Every row gives one point. The points of each table are mixes of a few directions, plus a little noise. Count the directions of each table, and those that both share. Where both have some left over, give the other angles between the two spaces (their principal angles), to ten degrees, smallest first.

First:
[[ 0.50 -0.44]
 [-1.54  1.36]
 [ 1.63 -1.43]
 [ 0.12 -0.08]
 [-2.08  1.83]
 [ 1.43 -1.24]]
Second, 5 rows:
[[-0.89  0.77]
 [ 1.44 -1.28]
 [-0.74  0.65]
 [-1.66  1.47]
 [ 1.85 -1.63]]
Directions: first 1, second 1, shared 1

First (8 x 4):
[[-0.31  2.01  0.80  0.44]
 [-1.00  0.30 -3.04 -0.48]
 [ 0.13 -1.19  0.06 -0.02]
 [ 2.21 -2.31  1.12 -1.05]
 [ 0.73 -0.03 -1.87 -1.23]
 [-1.64  1.68  1.79  1.78]
 [ 0.07 -2.01  0.10  0.07]
 [-0.19  1.56  1.05  0.47]]
Second, 8 rows:
[[-1.07  0.09 -0.22  2.17]
 [ 0.06  1.28 -0.72 -1.02]
 [ 1.16 -0.14  1.14 -3.52]
 [ 0.18 -1.03  1.64 -1.07]
 [-0.33  1.10  0.29 -1.38]
 [ 0.39 -0.54 -0.33  0.56]
 [ 0.15 -2.13  0.58  2.00]
 [-0.54  1.36 -2.39  2.22]]
Directions: first 3, second 3, shared 2; angles 60

First (8 x 9):
[[-1.52  1.32 -1.45 -1.15 -1.08  2.07 -0.30 -1.47 -0.40]
 [-2.81  1.99 -1.14 -0.91  0.45  1.24 -0.09 -1.89  1.53]
 [ 1.49 -2.22  2.62  1.41  2.66 -2.31  0.06  2.35  1.04]
 [ 0.64  0.27  1.08  0.73 -0.33 -2.24  0.42  2.25 -0.13]
 [-0.03 -0.36 -1.22 -0.12  0.50  1.07  0.03 -2.88  0.76]
 [ 0.41  0.74 -1.21 -0.60 -2.52  0.92  0.00 -0.20 -1.89]
 [-0.17 -0.57  1.01 -0.21  0.55  0.52 -0.46  1.56 -0.45]
 [ 2.00 -1.18  0.31  0.86 -0.22 -1.28  0.34  0.27 -0.47]]
Second:
[[-1.15  0.39 -0.75 -0.61  1.25  0.46 -0.58 -0.93  0.18]
 [ 2.48  1.80 -0.75  1.36 -4.53 -3.82  1.71  1.41 -1.51]
 [-0.68 -0.98  0.47 -0.28  1.84  1.48 -0.59 -0.62  0.87]
 [ 0.27 -1.79  0.71 -0.16  1.10  2.20 -0.49 -0.55  0.30]
 [-0.76 -0.32  0.61 -0.70  0.28  1.63 -0.67  1.13 -0.66]
 [-0.40  1.95  0.70  1.11 -0.50 -3.71  1.18  1.54  1.50]
 [ 0.53 -1.60  0.16  0.10  1.11  1.42 -0.22 -1.35  0.60]
 [-0.28  0.56 -1.23 -0.69 -0.53  0.32 -0.38 -0.57 -1.24]]
Directions: first 4, second 4, shared 3; angles 40

First (11 x 12):
[[-3.10  1.13  0.11 -0.08 -0.18 -0.20  0.87 -0.36  0.02  0.14  0.33 -1.85]
 [-1.54  0.69 -0.96  1.60  0.45  0.69 -1.67  0.06 -0.49 -0.12 -0.75 -2.50]
 [ 1.27 -1.06 -3.88  3.10  0.34  1.95 -3.47 -0.21  0.26 -0.58 -0.59  0.00]
 [ 1.97 -1.59  0.99 -1.04 -1.62 -3.20 -1.46  1.33  0.10  1.43 -1.35  4.18]
 [ 1.16  1.74  1.49 -0.83 -0.98  1.10  3.49  0.29  0.43 -1.96  1.07  0.51]
 [ 1.85  0.19  0.35 -0.02  1.92  2.48  0.93 -0.63 -0.41 -1.17  0.77 -1.67]
 [-0.50  0.15  0.11 -0.08  0.58  0.31  0.12 -0.25 -0.23  0.07  0.12 -0.95]
 [-1.34  2.08 -0.14  1.04 -1.85  0.31  0.78  0.84  0.27 -1.35 -0.28 -0.59]
 [-0.18 -2.26 -0.20 -1.65  0.88 -1.41 -0.05 -1.19  0.44  1.82  0.79  1.86]
 [ 0.87 -0.86 -0.15  0.07  0.09 -0.69 -1.31  0.24 -0.18  0.61 -0.57  0.82]
 [-0.54 -0.26  2.20 -2.16  0.47 -1.26  1.65 -0.29 -0.20  0.93  0.49  0.11]]
Second:
[[-0.58  0.64  0.76 -0.31  0.05  0.22  0.75  0.01  0.13 -0.61  0.22 -0.35]
 [ 0.47 -3.28 -1.01  1.10  2.11 -0.21 -6.18 -0.22  1.63 -0.85 -1.17  3.97]
 [-0.53  0.47  0.66 -0.24  0.10  0.18  0.49  0.02  0.19 -0.56  0.14 -0.20]
 [ 0.36 -1.39 -0.63  0.49  0.73 -0.17 -2.45 -0.08  0.54 -0.12 -0.50  1.55]
 [ 0.62  1.14 -0.54 -0.27 -1.45 -0.19  2.84  0.11 -1.30  1.53  0.44 -2.03]
 [ 0.53  1.58 -0.39 -0.42 -1.73 -0.15  3.66  0.14 -1.52  1.61  0.57 -2.56]
 [-0.81  1.35  1.11 -0.55 -0.29  0.30  1.97  0.06 -0.09 -0.61  0.45 -1.12]
 [-0.51 -1.23  0.44  0.31  1.46  0.16 -2.96 -0.12  1.30 -1.43 -0.46  2.09]
 [ 0.43  0.74 -0.39 -0.19 -0.99 -0.13  1.91  0.08 -0.89  1.05  0.27 -1.37]]
Directions: first 5, second 2, shared 1; angles 90

First, 8 rows:
[[-0.76 -1.31 -0.38  1.47 -0.45  2.33  0.93 -1.70 -0.81  1.12  0.42  0.21
  -1.30  0.92  1.53  0.35  0.57  1.04  0.84 -0.25]
 [ 0.73 -1.18 -2.21 -2.08  0.57 -0.55 -1.62  0.53  1.02 -1.02 -1.57  1.14
  -0.91 -0.54 -0.04  0.35 -2.43 -1.43 -0.64 -0.10]
 [ 0.16  1.70  1.34  2.04 -0.78 -2.03  0.53 -0.98 -1.52 -0.68 -0.15  0.18
  -2.26  1.71  0.25  3.67  0.21 -0.54 -0.69  0.05]
 [ 0.09  0.07 -0.64  0.00 -0.51 -0.22  0.01  0.05 -0.51 -0.50 -0.11  0.69
  -0.61  0.44 -0.06  0.95  0.08 -0.42 -0.21  0.09]
 [ 0.90  1.52  4.50 -0.37  2.70 -1.93 -0.80  0.90  2.64  1.02 -0.53 -3.80
   2.65 -2.68 -0.96 -3.20 -1.49  0.91 -0.17  0.28]
 [ 0.00  1.59  1.08  0.31 -0.23 -3.30 -0.46  0.10  0.47  0.11  0.39 -0.69
   1.06  1.74 -0.33  1.02 -0.35 -0.54 -0.33 -1.17]
 [-0.84 -1.59 -3.44 -1.68 -1.38  3.12  0.51  1.18 -0.45  0.08  1.53  1.76
   2.02 -0.22 -0.54 -2.56  2.37  0.41  0.88 -0.04]
 [-0.13 -0.76 -0.35  0.24 -0.11  2.54  0.79 -0.08 -0.80 -0.03  0.04  0.39
  -0.66 -1.17  0.12 -0.58  1.08  0.65  0.33  1.01]]
Second, 11 rows:
[[ 1.47  0.69 -0.82  0.84  1.54 -1.63  0.69  1.50  1.08  0.55  1.97  3.22
  -1.59  0.47  2.72  1.32 -3.46 -2.00 -1.46 -0.98]
 [ 0.51  1.43  0.41  1.74  0.93  0.19  1.86  1.55  0.41  1.40  3.33  1.98
   0.98 -0.03  1.66 -0.91 -0.22 -0.08 -0.40 -0.82]
 [-0.51 -2.55  2.63 -0.82 -1.36 -0.01 -1.80 -2.62  0.51 -1.60 -0.49 -2.42
  -1.05  1.91 -0.25 -0.62 -1.01 -2.60  1.06  0.75]
 [ 0.75 -0.64 -2.05 -2.13 -0.78  1.34 -2.36  1.04 -0.92 -2.41 -3.86  0.30
  -1.26  0.27 -3.50 -0.14 -0.81 -0.10  0.44  0.77]
 [-0.24  0.57 -0.24  0.30  0.93 -1.70  1.85  0.70 -0.26  2.86  0.78 -0.78
   0.44 -0.70  2.08  0.77  2.02  2.15 -0.88 -0.03]
 [-0.92 -0.73  0.63 -0.22 -1.10  0.74 -1.50 -2.70  0.57 -2.48 -0.95 -0.80
   0.46 -0.66 -1.22  0.30 -0.57 -1.51  0.70  0.09]
 [ 0.25 -0.51  1.11 -0.30  0.21 -0.70  1.20  0.91  0.55  0.58  3.01  0.40
   0.35 -0.06  1.82 -1.03  0.42 -1.61 -0.60  0.56]
 [-0.28  1.33 -0.81  0.49  0.51 -0.05  1.40  0.74 -0.11  0.96  1.08  0.69
   1.39 -1.72  0.47  0.11  1.58  1.36 -0.51 -0.18]
 [-0.40 -0.52 -0.81 -1.12 -0.63  0.24 -1.15 -0.70 -0.51 -1.03 -2.55 -1.12
  -0.26 -0.47 -1.66  0.55  0.63  0.69  0.34  0.55]
 [ 0.18  1.36 -1.86  0.60  1.02 -0.70  0.72  0.89 -0.63  1.83 -1.57  0.29
  -0.22 -0.52  0.22  1.44  0.59  2.91 -0.58 -0.69]
 [-0.73 -0.48  1.71  0.59 -1.27  2.17 -0.97 -1.31 -0.56 -0.69 -0.90 -1.92
   0.73  1.43 -2.18 -1.80  0.77  0.77  1.86 -0.03]]
Directions: first 5, second 6, shared 2; angles 80, 80, 80
